Each row is a point. Any point is a mix of the corners, with weights that add up to 1. It lies inside the corners' shape when no weight is negative. Is each point inside? If not, which corners have a negative weight?

Corners:
(1): [-0.01 -0.29]
(2): [+0.57 -0.71]
(3): [-0.39 +1.12]
Points:
[-0.10 +0.08] => inside
[-0.22 +0.24] => outside (2)
[-0.17 -0.02] => outside (2)
[+0.17 +0.23] => outside (1)
[-0.34 +0.47] => outside (2)
[-0.34 +1.00] => inside
[-0.04 -0.14] => inside
[+0.27 -0.24] => inside
[-0.11 -0.15] => outside (2)

Corners:
(1): [+0.51 -0.26 -0.65 +1.17 +0.11 -0.77]
(2): [-0.40 +0.46 +0.31 -0.12 +0.65 +0.20]
(3): [-0.10 -1.05 +0.21 +0.12 +0.10 +0.25]
(4): [+0.03 -0.20 +0.16 -0.44 -0.85 -0.13]
(5): [-0.43 -0.14 -0.76 -0.26 +0.28 +0.05]
(6): [-0.31 -0.72 -0.50 +0.63 -0.29 -0.88]
(7): [-0.66 +0.29 +0.17 -0.34 -0.07 +0.88]
Points:
[-0.33 -0.46 -0.42 +0.24 +0.02 +0.09] => outside (2, 4)
[-0.47 -0.13 +0.05 -0.11 +0.14 +0.12] => outside (1)
[-0.06 -0.28 +0.04 +0.36 +0.13 -0.10] => outside (5)
[-0.29 -0.05 -0.13 -0.01 +0.23 +0.11] => inside
[+0.03 -0.43 -0.38 +0.58 +0.38 -0.38] => outside (4, 7)

Corners:
(1): [+0.09 -0.29 -0.89 +0.41 -0.33 +0.21 -0.98 -0.54 +0.64]
(2): [-0.81 -0.09 -0.14 -0.77 +0.23 -0.12 -0.09 -0.44 -0.53]
(3): [-0.53 -1.51 -0.55 -0.42 -0.04 +0.65 +1.10 +0.37 +0.83]
(4): [-0.32 -1.13 +0.23 -0.84 +0.35 -0.05 -0.05 -0.65 -0.02]
(5): [-0.26 +1.01 -0.11 -0.27 +0.18 +0.03 -0.25 +0.71 +0.10]
(6): [-0.12 +0.06 +0.09 +0.37 +0.06 -0.30 -0.32 +0.21 -0.03]
(7): [+0.14 +0.19 +0.18 +0.01 +0.75 -0.32 +0.06 -0.22 -0.07]
(8): [-0.17 +0.87 +0.44 +0.48 +0.48 +0.24 -0.93 -0.11 -0.36]
(9): [+0.39 +0.95 +0.47 +0.18 -0.11 +0.37 +1.23 +0.76 +0.45]
(10): [+0.15 +0.06 -0.30 -0.32 +0.60 -0.09 -0.21 +0.38 -0.51]
Points:
[-0.22 +0.18 -0.04 -0.07 +0.15 -0.05 -0.14 +0.23 +0.03] => inside
[-0.17 -0.51 -0.18 -0.27 +0.11 +0.05 -0.30 -0.39 +0.16] => inside
[-0.05 +0.16 +0.28 -0.43 +0.41 -0.07 -0.04 +0.10 -0.35] => outside (1, 3, 7)
[-0.25 -0.34 -0.16 -0.23 +0.20 +0.10 +0.10 -0.09 +0.04] => outside (5)
[-0.22 -0.11 -0.46 -0.23 +0.04 +0.10 +0.07 +0.15 +0.22] => outside (4, 8)
[+0.12 -0.23 -0.03 +0.02 +0.31 +0.06 +0.08 +0.00 +0.15] => outside (2, 5)
[+0.08 +0.71 -0.04 +0.43 +0.05 +0.25 +0.07 +0.49 +0.52] => outside (2, 4, 10)

Corners:
(1): [+0.06 +0.71 +0.67 +0.27 +0.00 -0.28 +0.05 +0.08 +0.36 +0.64 -0.16 +0.73 -0.03 -0.09]
(2): [-0.09 -0.65 -0.92 -0.92 -0.28 +0.13 +0.47 +0.27 -0.36 +0.77 +0.32 -0.94 +0.24 -0.63]
(3): [+0.50 -0.13 +0.98 +0.59 +0.59 -0.63 -0.34 -0.06 +0.70 +0.77 -1.18 -0.03 +0.82 -0.15]
(4): [-0.28 -0.03 -1.35 -0.52 -0.47 -0.34 -0.41 +0.42 -0.05 +0.25 +0.42 +0.29 -0.05 +0.24]
(5): [+0.41 +0.71 -0.31 +0.96 -0.19 -0.77 -1.02 -1.03 -0.52 -0.42 +0.33 +0.64 +0.14 -0.25]
(6): [-0.12 -0.59 -0.24 -0.16 +0.06 +0.62 -0.17 +0.61 +0.47 +0.44 +0.46 -0.58 -0.26 -0.18]
(7): [-0.32 -0.13 +0.39 +0.23 +0.66 +0.83 -0.19 -0.74 -0.51 -0.30 +0.29 +0.19 -0.11 -0.08]
(8): [+0.69 +0.12 -0.07 -0.57 -0.74 +0.15 -0.86 +0.81 +0.41 +0.89 -0.49 +0.31 -0.24 +0.33]
(9): [+0.27 +0.75 +0.05 +0.53 -0.06 +0.51 +0.21 -0.22 +0.31 -0.17 -0.21 +0.60 +0.73 -0.31]
(10): [+0.17 +1.07 -0.93 +0.65 -0.05 +0.09 +0.01 -0.12 +0.24 +0.34 +0.45 -0.02 -0.26 +0.35]
(11): [-0.08 +0.05 +0.62 +0.58 -0.06 -0.30 -0.04 -0.43 -0.20 -0.47 -0.60 +0.34 +0.33 -0.17]
(12): [+0.39 +0.11 +0.05 +0.61 +0.87 -0.04 +0.31 -0.54 -0.56 -0.48 -0.23 +0.34 -0.02 -0.72]
(13): [-0.12 +0.52 +0.69 -0.40 -0.21 -0.29 -0.05 +0.44 -0.48 +0.21 +0.01 +0.29 +0.89 +0.09]
(14): [+0.18 +0.26 +0.27 +0.52 +0.71 -0.45 -0.07 -0.84 +0.54 -0.33 +0.01 -0.48 +0.48 +0.04]
(15): [+0.32 -0.81 -0.78 -0.73 -0.94 -0.07 +0.12 +0.60 +0.00 +0.92 +0.38 -0.57 +0.13 +0.25]
Points:
[+0.15 +0.05 -0.26 +0.02 -0.13 +0.14 +0.00 +0.12 +0.19 +0.44 +0.07 -0.04 -0.02 +0.04] => outside (5, 13)
[+0.14 +0.13 -0.17 +0.18 -0.03 -0.30 +0.05 -0.05 +0.06 +0.22 +0.02 -0.06 +0.30 -0.14] => outside (7, 8)
[+0.03 +0.17 +0.09 +0.12 +0.04 -0.17 +0.00 -0.06 +0.04 +0.24 +0.00 +0.09 +0.29 -0.13] => outside (8)
[+0.27 +0.65 -0.19 +0.36 -0.14 -0.28 -0.15 -0.10 +0.21 +0.16 -0.12 +0.42 +0.27 +0.10] => outside (2, 6, 7)
[+0.13 -0.21 -0.01 -0.25 -0.36 +0.12 -0.04 +0.24 -0.24 +0.29 +0.10 +0.04 +0.15 -0.20] => outside (3, 4, 10, 14)
[+0.06 -0.15 +0.15 -0.38 -0.09 +0.16 +0.26 +0.19 -0.08 +0.37 +0.05 -0.25 +0.31 -0.24] => outside (3, 4, 5, 10)
[+0.21 +0.16 -0.09 +0.04 -0.17 -0.20 -0.18 +0.14 +0.12 +0.33 -0.12 +0.11 +0.27 -0.04] => outside (7)
